Each row of a before or after table is a point. The points were changed in one or more steps. Then noise was added and the rows were shuffled. The steps act on how far a point lies along the listed directions, d1 being the first. Write out the steps. A step turns or swaps two directions, mirrors them in a line or flattens them onto one, adds a multiple of one to another, or multiplies one. Angles are multiples of 10 degrees, from the lower direction toward the higher: turns from -170 to 170, lines from 10 to 170 but not 90. Use the fewest steps. Two steps may share a direction if one is a turn and the other turns, adds or multiplies; they go together, in the order done. Otherwise the lowest direction goes first.

Directions:
(1): [ 12 -35 -33]
(2): [ 10 -32  37]
Before (11 x 3):
[[  2 -15 -76]
 [  1  11 -21]
 [ -8  26  42]
 [-13  22  45]
 [-11  -6   8]
 [  5 -16  10]
 [ 23 -19  68]
 [-18  12  57]
 [  0 -10 -45]
 [ -4 -22  23]
 [-26  22 -38]]
After, 11 rows:
[[  4 -54  29]
 [  1   3 -20]
 [ -7  -7   8]
 [ 12 -48  12]
 [ 26 -25  63]
 [  7 -49  18]
 [-23  56 -44]
 [-11  -5  31]
 [-17  35 -28]
 [-19  -3 -46]
 [ -5   3  18]]
Steps: mirror d1 and d2 in the line at 110 degrees

Directions:
(1): [ 39  -1 -38  19  32 -25]
(2): [  5 -28  27   4  49  33]
(3): [-34 -22 -12  56  -7   1]
(4): [-47  14  -7 -19  37 -28]
Before:
[[ 11  32 -19 -30  -8 -32]
 [-18  -4 -29  23   2 -44]
 [-28  20 -28 -17  44 -27]
 [ 35   0  52 -28  -5  64]
 [-27   2 -16  14 -11 -25]
 [-52 -33 -18   5  30  -4]
 [-12   2 -39  13  12 -46]
 [ -9  16  -2  11  -1 -22]
 [-27  16 -38  39   4 -45]
 [-19   3  -3 -15 -10  11]
 [ 39 -35  46 -39  12  37]
 [ 87 -17  46 -19  18  48]
 [-32   2 -14  11  24  -1]
 [ 84 -37  37  -4  50  31]]
After, 14 rows:
[[-13 -23  -2  25  23   1]
 [  8   1 -24   3   5  -2]
 [-35 -22  19  40  35  19]
 [-45 -24 -29  17 -18 -11]
 [ 44  50 -18 -38 -39 -16]
 [ -1  27  45 -58 -78  -7]
 [ 31  15  -6 -50 -54 -30]
 [-29   1  -9  20  -5   3]
 [ -3  -3  12  16  18   0]
 [-30 -32  23  14  23  18]
 [-23  -7   6   5   5  21]
 [-30 -34  18  22  23   6]
 [ 26  -9  19 -12  31  19]
 [ 33  42  28 -62 -60  -7]]
Steps: turn d1 and d2 by 150 degrees; flatten d3 and d4 onto the line at 20 degrees

Directions:
(1): [ 28  23  -3  15  33  24   9 -44  -8  16  60]
(2): [-51  -1  -6 -23 -23 -45  25  -8   6  22  46]
(3): [ -1  -1 -40 -55  55  -7  25  -1  -6 -27 -12]
Before (9 x 11):
[[-47 -23 -32 -26 -28 -22  -2  28  11  -3  -7]
 [-21   8  13  33 -16 -19   0  -2  20  31  45]
 [-20  11 -26 -32   2 -23  11 -13 -13  19  29]
 [ 36   0  40  65 -31  22 -26 -23  -4  17  61]
 [ 11 -20   4  31 -10  30 -23   5   1  -1 -40]
 [ 19  15 -33 -21  45 -13  13 -56 -20  16  91]
 [-31 -31 -20 -57   5 -45  46  39  26 -20 -29]
 [ 13  -5  -1 -26  16   2  -2  32 -10 -22 -75]
 [ 47  20 -12   3  60  34  17 -11  -6 -16  18]]
After:
[[-32   0 -20 -35 -23 -33   3  12 -11  14   1]
 [-30  -9  -3  23 -51  -4 -15   1  13  26  35]
 [-14  11 -17  -9  38 -21  19 -14  12   9  47]
 [ 42   2 -33 -31  72  17  19 -29 -15 -27  50]
 [-29 -25 -50 -81  17 -60  13  21 -11 -28 -20]
 [  8  -9 -18 -24  30   2  13  41   4 -37 -57]
 [-27 -28  41  32 -75 -33   9  33  30  28   5]
 [ 27   3  40  38 -34  16 -27  19  -7  13 -43]
 [ 27  -5  -2  34  11  41 -16 -24  -4   8  -9]]
Steps: turn d1 and d3 by 100 degrees
